Each point is reached from the start by the listed moves, each made once or not at all, plus a little noise. Say if it took an odd or an even number of moves. Then give how often each move was made.

Moves:
(1): [ 0.29,  0.00, -0.22, -0.05]
(2): [-0.05,  0.17, -0.49,  0.09]
(3): [0.09, 0.44, 0.16, 0.05]
Start: [ 0.01, -0.03, -0.18, -0.08]
Points:
[ 0.04,  0.57, -0.50,  0.08] => even (0, 1, 1)
[-0.04,  0.15, -0.66,  0.01] => odd (0, 1, 0)
[ 0.12,  0.41, -0.01, -0.03] => odd (0, 0, 1)
[ 0.36,  0.56, -0.71,  0.02] => odd (1, 1, 1)

Moves:
(1): [ 0.30,  0.00, -0.23, -0.29,  0.03, -0.14,  0.35, -0.04, -0.12, -0.26,
  0.27]
(2): [ 0.02, -0.27,  0.35,  0.46,  0.03, -0.34,  0.15, -0.02,  0.19, -0.34,
  0.05]
(3): [ 0.19,  0.07,  0.11, -0.14, -0.06,  0.26,  0.16, -0.05,  0.03, -0.08,
  0.03]
(4): [ 0.06, -0.26, -0.04,  0.18,  0.13, -0.09,  0.14, -0.51,  0.37,  0.24,
 -0.18]
(5): [ 0.04, -0.23,  0.12,  0.09, -0.05,  0.01,  0.21,  0.45,  0.10,  0.06,
 -0.18]
(6): [ 0.14, -0.44,  0.18,  0.35, -0.22,  0.15, -0.34,  0.35, -0.01, -0.16,
  0.03]
(7): [ 0.17,  0.24, -0.16,  0.39,  0.24,  0.34,  0.24, -0.03, -0.08,  0.03,
 -0.26]
(8): [-0.17,  0.08, -0.06, -0.19,  0.08, -0.02,  0.27,  0.24,  0.29,  0.27,
  0.01]
Start: [ 0.07,  0.16,  0.04, -0.10,  0.16, -0.03, -0.06,  0.00,  0.00,  0.08,
  0.20]
Points:
[ 0.91, -0.45,  0.42,  0.75,  0.14,  0.25,  0.70,  0.63,  0.12, -0.67,
  0.14] => even (1, 1, 1, 0, 1, 1, 1, 0)
[ 0.30, -0.27, -0.17, -0.31,  0.38, -0.25,  0.91,  0.15,  0.65,  0.39,
  0.14] => even (1, 0, 0, 1, 1, 0, 0, 1)
[ 0.35, -0.08, -0.04,  0.54,  0.48,  0.24,  0.53, -0.09,  0.41,  0.42,
 -0.42] => odd (0, 0, 0, 1, 1, 0, 1, 0)
[ 0.60, -0.38, -0.01, -0.18,  0.12,  0.15,  0.52,  0.01,  0.56,  0.09,
  0.35] => odd (1, 0, 1, 1, 0, 1, 0, 1)
[ 0.34, -0.31,  0.45,  0.40,  0.28, -0.21,  0.39, -0.59,  0.59, -0.11,
  0.10] => odd (0, 1, 1, 1, 0, 0, 0, 0)

Moves:
(1): [-0.12,  0.15, -0.51, -0.03,  0.41,  0.44,  0.36, -0.05,  0.01,  0.06,
  0.09, -0.11,  0.12, -0.61, -0.23]
(2): [-0.16,  0.01, -0.10, -0.12,  0.35, -0.03, -0.01, -0.15,  0.19,  0.12,
  0.13,  0.07, -0.21,  0.30, -0.03]
(3): [ 0.20,  0.07,  0.21, -0.08,  0.03,  0.07,  0.25,  0.30, -0.17, -0.01,
  0.01,  0.00,  0.09,  0.03,  0.19]
(4): [-0.15,  0.22, -0.05,  0.19, -0.14, -0.05, -0.13,  0.17, -0.03, -0.09,
 -0.10, -0.28, -0.29, -0.03, -0.10]
(5): [ 0.25, -0.26,  0.50,  0.12, -0.07, -0.32,  0.10,  0.24,  0.01,  0.01,
 -0.09, -0.01,  0.04,  0.20, -0.15]
(6): [-0.30,  0.28,  0.16, -0.02, -0.12,  0.04,  0.19, -0.31, -0.23,  0.07,
 -0.03,  0.02, -0.33, -0.17, -0.04]
(7): [-0.38, -0.17, -0.01,  0.13, -0.17,  0.01,  0.05,  0.15, -0.33, -0.03,
 -0.12,  0.14, -0.02, -0.12, -0.03]
(8): [-0.02, -0.13,  0.10, -0.18, -0.15, -0.18, -0.02,  0.01, -0.12, -0.25,
  0.12, -0.06, -0.12,  0.11, -0.01]
(9): [-0.22, -0.01, -0.37,  0.29, -0.08,  0.07,  0.28, -0.02, -0.08, -0.22,
 -0.18, -0.44,  0.04, -0.07,  0.19]
(10): [ 0.05, -0.33,  0.06,  0.16,  0.25,  0.20, -0.05,  0.37,  0.14, -0.06,
  0.01, -0.33,  0.17, -0.05,  0.30]
(11): [ 0.18, -0.14, -0.39,  0.20,  0.35,  0.18, -0.38, -0.30, -0.07, -0.33,
 -0.05, -0.07, -0.18,  0.04,  0.03]
(12): [ 0.00, -0.12, -0.23,  0.27, -0.09, -0.07, -0.11, -0.16,  0.04, -0.35,
  0.18,  0.04, -0.17,  0.05, -0.01]
Start: [ 0.15,  0.33, -0.23, -0.02, -0.05,  0.13, -0.12, -0.09, -0.15, -0.16,
 -0.01,  0.07,  0.08, -0.06, -0.01]
Points:
[-0.80,  0.13, -1.41,  0.60,  0.92,  0.99,  0.30, -0.38, -0.50, -0.52,
 -0.14, -0.69, -0.30, -0.72,  0.18] => odd (1, 1, 0, 0, 0, 1, 1, 0, 1, 1, 1, 0)
[ 0.02,  0.05, -0.47,  0.99,  0.41,  0.22, -0.02,  0.07, -0.32, -1.03,
 -0.09, -0.94, -0.76,  0.22,  0.40] => odd (0, 1, 1, 1, 1, 1, 0, 0, 1, 1, 1, 1)
[-0.20, -0.28, -0.07,  0.10, -0.11,  0.18, -0.14,  0.43, -0.45, -0.54,
  0.01, -0.21,  0.11, -0.08,  0.26] => odd (0, 0, 0, 0, 0, 0, 1, 1, 0, 1, 0, 0)
[-0.06,  0.10, -0.55,  0.70,  0.30,  0.50,  0.47,  0.60, -0.13, -0.49,
 -0.25, -1.12,  0.15, -0.65,  0.00] => odd (1, 0, 0, 1, 1, 0, 0, 0, 1, 1, 0, 0)

Moves:
(1): [ 0.06,  0.12, -0.07, -0.01, -0.12, -0.02, -0.08, -0.05,  0.14,  0.21,
 -0.18, -0.11,  0.05, -0.01, -0.02,  0.13,  0.04, -0.22,  0.13, -0.05,
 -0.06,  0.11,  0.12]
(2): [-0.15, -0.04, -0.04, -0.17, -0.05, -0.20, -0.07,  0.03,  0.05, -0.02,
  0.21, -0.15, -0.03,  0.02, -0.20, -0.30,  0.03,  0.05, -0.01, -0.07,
  0.00,  0.16, -0.04]
(3): [ 0.09, -0.20, -0.14, -0.23,  0.07, -0.17,  0.34,  0.25,  0.17,  0.09,
 -0.02,  0.31, -0.07,  0.14, -0.12, -0.27, -0.34, -0.16,  0.10, -0.05,
  0.27,  0.37,  0.01]
(4): [ 0.10,  0.19,  0.26,  0.00, -0.11, -0.16,  0.05,  0.32,  0.15, -0.13,
 -0.01,  0.17,  0.28, -0.12, -0.17,  0.11,  0.16,  0.14,  0.17,  0.06,
  0.16, -0.10, -0.15]
(5): [-0.10, -0.18,  0.09, -0.19,  0.10,  0.02, -0.06, -0.10,  0.07,  0.00,
 -0.18, -0.12,  0.17,  0.06, -0.07,  0.18, -0.14,  0.19, -0.18, -0.18,
  0.19,  0.03, -0.26]
(6): [-0.15, -0.07,  0.01, -0.02, -0.36,  0.04,  0.09,  0.25, -0.02,  0.30,
  0.11, -0.01, -0.20,  0.16,  0.00, -0.22,  0.31, -0.09, -0.06,  0.11,
 -0.07, -0.05, -0.05]
(7): [ 0.01, -0.10,  0.06, -0.15, -0.03,  0.31,  0.00,  0.00,  0.13, -0.04,
 -0.08,  0.15,  0.02,  0.13, -0.04,  0.07,  0.18,  0.07,  0.00, -0.09,
 -0.09, -0.01,  0.19]
(8): [ 0.26,  0.07,  0.26, -0.02,  0.00,  0.09, -0.08,  0.13,  0.02, -0.03,
 -0.04,  0.06,  0.22,  0.14, -0.08,  0.04, -0.19, -0.17,  0.14,  0.19,
 -0.21, -0.14,  0.03]
(9): [ 0.08, -0.23, -0.16,  0.17, -0.05,  0.08, -0.35,  0.07, -0.04,  0.01,
  0.07,  0.15,  0.00,  0.06, -0.05,  0.30, -0.02,  0.02,  0.00, -0.08,
 -0.13, -0.11,  0.14]
(10): [-0.29,  0.14,  0.11,  0.19,  0.18, -0.26,  0.00, -0.22,  0.27, -0.23,
  0.46,  0.25,  0.00,  0.13,  0.19,  0.18,  0.06, -0.11,  0.06, -0.37,
  0.15, -0.16, -0.41]
(11): [-0.39,  0.27,  0.09,  0.05, -0.06,  0.01,  0.01,  0.03,  0.03,  0.04,
  0.10, -0.18, -0.16, -0.47, -0.12,  0.20, -0.17, -0.06, -0.13,  0.06,
 -0.17, -0.20,  0.45]
(12): [ 0.14, -0.18, -0.05, -0.12,  0.27, -0.03,  0.12,  0.02, -0.17,  0.01,
 -0.21,  0.08, -0.03,  0.22, -0.14, -0.03, -0.03, -0.28, -0.02,  0.03,
  0.10,  0.15, -0.07]
(13): [-0.01, -0.04,  0.12, -0.33,  0.09,  0.23, -0.25, -0.02, -0.32,  0.00,
  0.20, -0.14,  0.02, -0.11, -0.04, -0.17, -0.01, -0.16,  0.09, -0.22,
  0.15, -0.06, -0.05]
(14): [-0.20, -0.07, -0.17, -0.09, -0.12,  0.04,  0.02,  0.02,  0.05, -0.05,
 -0.02,  0.06,  0.18,  0.16,  0.17,  0.08,  0.12, -0.10,  0.03,  0.15,
 -0.04, -0.30,  0.00]
(15): [-0.16, -0.06, -0.16,  0.12, -0.15,  0.17,  0.01,  0.04, -0.11,  0.05,
  0.01, -0.05,  0.20,  0.13, -0.24,  0.01, -0.03,  0.04, -0.04, -0.29,
 -0.12,  0.15,  0.27]
(16): [-0.09,  0.14,  0.03,  0.05, -0.33, -0.21,  0.04, -0.08, -0.18,  0.12,
 -0.29,  0.45, -0.13,  0.29,  0.24,  0.06,  0.00, -0.25,  0.03,  0.01,
 -0.16, -0.24,  0.16]
(17): [ 0.04, -0.13,  0.24, -0.06, -0.16, -0.26, -0.03, -0.06, -0.08, -0.04,
  0.06, -0.25,  0.15, -0.07,  0.31,  0.02,  0.15, -0.07,  0.18, -0.09,
 -0.11, -0.11, -0.24]
(18): [ 0.06, -0.45, -0.05,  0.33,  0.18, -0.14, -0.35, -0.22, -0.04,  0.01,
 -0.19, -0.01,  0.10,  0.06,  0.31, -0.07, -0.16, -0.40, -0.11, -0.49,
  0.00, -0.13, -0.02]
(19): [-0.08,  0.05, -0.01, -0.03,  0.04,  0.17, -0.12,  0.00, -0.03, -0.28,
  0.05, -0.17, -0.31,  0.15,  0.00, -0.07,  0.06, -0.14, -0.25, -0.11,
  0.21, -0.24,  0.16]
(20): [ 0.03, -0.05,  0.02, -0.08, -0.16,  0.00,  0.08, -0.03, -0.04,  0.02,
 -0.07, -0.16, -0.16,  0.02,  0.04, -0.11, -0.01, -0.14,  0.21, -0.09,
 -0.09, -0.19, -0.16]
Start: [ 0.01, -0.12, -0.17,  0.02, -0.17,  0.15, -0.23, -0.02,  0.07, -0.42,
  0.04, -0.05,  0.07, -0.13,  0.10,  0.04,  0.07,  0.19, -0.08, -0.10,
  0.15,  0.23,  0.14]
Points:
[-0.76, -0.49, -0.25, -0.06, -0.65,  0.10, -0.56, -0.04, -0.38, -0.54,
 -0.31, -0.12,  0.18,  0.34,  0.22,  0.79, -0.03, -0.47, -0.49, -0.60,
 -0.06, -0.60,  0.76] => odd (0, 0, 0, 0, 1, 0, 0, 0, 1, 0, 1, 1, 0, 1, 1, 1, 1, 0, 1, 0)
[-0.48, -0.35, -0.24, -0.61, -0.39,  0.55, -0.76, -0.13, -0.20, -0.11,
 -0.52,  0.29,  0.23,  0.24,  0.05,  0.88,  0.02, -0.58, -0.13, -0.48,
 -0.08, -0.42,  0.84] => odd (1, 0, 0, 0, 1, 0, 1, 0, 1, 0, 1, 1, 1, 1, 0, 1, 0, 0, 0, 0)
[-0.15, -0.72, -0.01, -0.15, -1.04,  0.08, -0.34,  0.44, -0.08, -0.17,
 -0.51,  0.52,  0.51,  1.11, -0.01, -0.31,  0.42, -0.95,  0.29, -0.57,
 -0.40, -0.47,  0.30] => odd (0, 1, 0, 1, 0, 1, 1, 1, 0, 0, 0, 1, 0, 1, 1, 1, 0, 1, 0, 1)
[ 0.32, -0.59, -0.06,  0.35, -0.64, -0.04, -1.00,  0.31,  0.21, -0.30,
 -0.12, -0.19,  0.74,  0.18, -0.28,  0.14, -0.06, -0.49,  0.40, -0.95,
 -0.29, -0.02,  0.29] => even (1, 1, 0, 1, 0, 0, 0, 1, 1, 0, 0, 0, 0, 0, 1, 0, 0, 1, 0, 1)
[-0.22, -0.39,  0.23,  0.26, -0.52, -0.10, -1.26, -0.01, -0.23, -0.88,
  0.44,  0.37,  0.24,  0.65,  0.12,  0.04, -0.04, -0.95,  0.23, -1.51,
  0.11, -0.86,  0.05] => odd (0, 1, 0, 1, 0, 0, 0, 1, 1, 1, 0, 0, 1, 0, 1, 1, 0, 1, 1, 1)
[-0.36, -0.64,  0.38, -0.30, -0.49,  0.16, -1.30, -0.11,  0.14, -1.01,
  0.18,  0.53,  0.47,  0.86,  0.44,  0.39,  0.17, -0.84,  0.13, -1.39,
  0.30, -1.27, -0.24] => odd (0, 1, 0, 1, 1, 0, 1, 1, 1, 1, 0, 0, 1, 1, 0, 1, 0, 1, 1, 1)
[ 0.10, -0.84,  0.21, -0.44,  0.09, -0.04, -0.38,  0.32,  0.19, -0.69,
  0.27,  0.50,  0.64,  0.64, -0.39, -0.49, -0.30, -0.97,  0.52, -1.47,
  0.48,  0.28, -0.23] => odd (0, 1, 1, 1, 0, 0, 1, 1, 0, 1, 0, 1, 1, 0, 1, 0, 0, 1, 0, 1)
[ 0.04, -0.23, -0.03, -0.16, -0.20,  0.60, -0.19,  0.36,  0.00, -0.80,
 -0.18,  0.17,  0.25,  0.39, -0.47,  0.13,  0.40,  0.06, -0.19, -0.47,
  0.42,  0.16,  0.60] => odd (0, 0, 0, 1, 0, 0, 1, 0, 0, 0, 0, 1, 0, 0, 1, 0, 0, 0, 1, 0)
